Every row gives one point. Each copy is the shape, with its points in the same order, stretched, turned, moved and blurred by noise. Some copies are also mirrored. Which?

Shape, 7 rows:
[[ -54  -44]
 [ -28  -26]
 [ -46  -29]
 [  43   17]
 [  55    5]
 [  21    2]
 [ -40 -101]]
Copy 1, 7 rows:
[[ -59  -26]
 [ -26   -6]
 [ -41  -16]
 [  54   31]
 [  49   54]
 [  27   21]
 [-100   19]]
Copy 1 is: mirrored
Copy 2:
[[-40 -29]
 [-17  -9]
 [-34 -17]
 [ 61  35]
 [ 61  40]
 [ 30  29]
 [-23 -92]]
Copy 2 is: only turned
Copy 3 (7 x 2):
[[-62  14]
 [-40   3]
 [-49  13]
 [ 41 -29]
 [ 42 -46]
 [ 12 -21]
 [-91 -45]]
Copy 3 is: only turned

Shape (8 x 4):
[[  8  -4  30 -43]
 [ 10  21  51  42]
 [ 21 -60 -11 -88]
 [-30  -1 -76 -13]
 [ 52  75  52  14]
 [-64  31  20  32]
 [ 53  28   0  25]
 [-29  -9 -52  -1]]
Copy 1, 8 rows:
[[ 49 -41  20 -28]
 [ 21   6  34  53]
 [ 42 -93 -37 -84]
 [-39  -7 -18 -78]
 [ 83  41  29  25]
 [-28  14  73  11]
 [ 33  20 -26   8]
 [-38 -12 -10 -49]]
Copy 1 is: only turned
Copy 2, 8 rows:
[[ 47  15 -31 -16]
 [  7  -1  35 -17]
 [ 75  -7 -90  25]
 [-32  82 -71  40]
 [-27  -7   7 -87]
 [ -5  80  26   2]
 [-36 -15 -20 -16]
 [-25  65 -44  43]]
Copy 2 is: mirrored
Copy 3:
[[ 26  26  23 -43]
 [-36  40  44  16]
 [ 81 -31  -5 -46]
 [-32 -36 -59 -12]
 [-11 121  28   6]
 [-86  14  29 -29]
 [ -8  65   7  46]
 [-29 -27 -22  -6]]
Copy 3 is: only turned

Shape, 9 rows:
[[ -64  -68  -22   10   40   29]
 [ -16   22   -7   22  -45   24]
 [   0   11   18    5  -25  -14]
 [  39   16   19   20   19    2]
 [ -27   -6   12  -19   29   37]
 [ -46 -114   21  -17  -52  -73]
 [  48   12  -40  -28  -47   23]
 [  44   13    1   35  -32   36]
 [   2  -45  -35  -15   18 -121]]
Copy 1 (9 x 6):
[[ -36  -72  -14  -33   37   19]
 [ -33  -11    6   43  -23   26]
 [ -26    0   29   18  -20  -10]
 [  19   11   46   18   20   -8]
 [ -50  -14   26  -14   34   23]
 [ -56  -71    5  -78  -83  -31]
 [ -15   49   -3    0  -32   36]
 [  16    3   34   38  -21   40]
 [  11    1  -22  -45  -12 -104]]
Copy 1 is: only turned
Copy 2 (9 x 6):
[[-18 -35 -30  62  13  44]
 [ 11  65 -25  -1 -15  25]
 [ 18  21   7 -27   0  40]
 [ 51  19  41 -13  29   7]
 [-21  -3   6  19  12  12]
 [ 21 -76 -32 -15 -41 116]
 [ 41  30 -45 -34  -3 -28]
 [ 50  54  -2   4  -9 -18]
 [ 52 -71 -10 -60  73 104]]
Copy 2 is: mirrored

Shape, 15 rows:
[[-60  33   5  26  29 -23  -1  70  33]
 [ 45  21 -16  10 -27 -12  13  -1  19]
 [ 76 -21  43 -24 -39  31  -9 -15 107]
 [ 51 -23   8 -22 -23  -1   8  33  11]
 [-65  48  -5  80  71  53 -15  42   2]
 [ 11 -55  13 -62 -43  -6 -35   9  24]
 [-25  67  20  43  98  53 -23  35 -61]
 [ 13 -37 -60   2  61 -13 -23  61  11]
 [ 40  17 -20  52  79  81 -68  16 -27]
 [ 56 -84  17 -20 -19 -21 -10 -60  44]
 [ -2   9 -53  24  26  71 -49  24 -19]
 [-13  -2 -52 -13   9 -39 -17  -7  12]
 [ 61 -37  -3   0 -22 -61 -80   6  18]
 [-28  12  19  92  38  43  21  55 -26]
 [-38  42  39 -16  49  -3  72  47  66]]
Copy 1, 15 rows:
[[-85 -17 -39  -2  47 -25  -7  47  71]
 [  1 -27 -25  15 -44 -12 -16   9  18]
 [-14 -44  11 -32 -44  82 -99  12  -7]
 [ 12 -47  -4 -34 -13   2  -1   9 -15]
 [-93  29 -13  76  33   1  27  98  47]
 [-10 -17  -8 -51  14  15 -42 -26 -56]
 [-25  80  -5  55  45  -4  74 120  35]
 [ -4 -55 -21  39  67   9  14  24  -6]
 [ 14  33  -3 100  38  22  19 115 -36]
 [ 23 -21  47   7 -19  12 -63 -65 -26]
 [-33  11 -26  78  27  20  22  79 -54]
 [-20   0 -48  30  22 -19 -10 -20   6]
 [ 58 -13  -9  -9  33 -37 -81  -8 -37]
 [-56 -11  19  38   1 -37  47  89  38]
 [-93 -18 -25 -46   8  40  22  23 119]]
Copy 1 is: only turned
Copy 2:
[[ -29    9   -2  -10   13  -59  -84   31   -5]
 [  12   35  -34   -1   11   31   14   -7   12]
 [   9   32   61  -22   22   97   51   -5  102]
 [  10   -9  -25  -19   -9   20   39   22   41]
 [ -28  -31   23    4   56   -8  -85   34 -100]
 [  31  -42    3  -37  -40   29   14  -36   73]
 [  28  -58    0  -16   90  -42  -30   28 -119]
 [ -68  -23  -68  -79   25   -4  -17  -19   -5]
 [   2  -86  -23  -37  104   79  -14   -8  -88]
 [ -15  -36   18   -4    3   34   75  -74   77]
 [   9  -52  -22  -43   33   68  -45   -7  -74]
 [ -16   12  -36  -34    2  -15  -43  -61    4]
 [ -11  -50  -68    6   41   32  -18  -68   71]
 [ -22  -57    6   34   35  -22  -15   65  -89]
 [ -18   65   56  -49   11  -73   -1   43   24]]
Copy 2 is: only turned
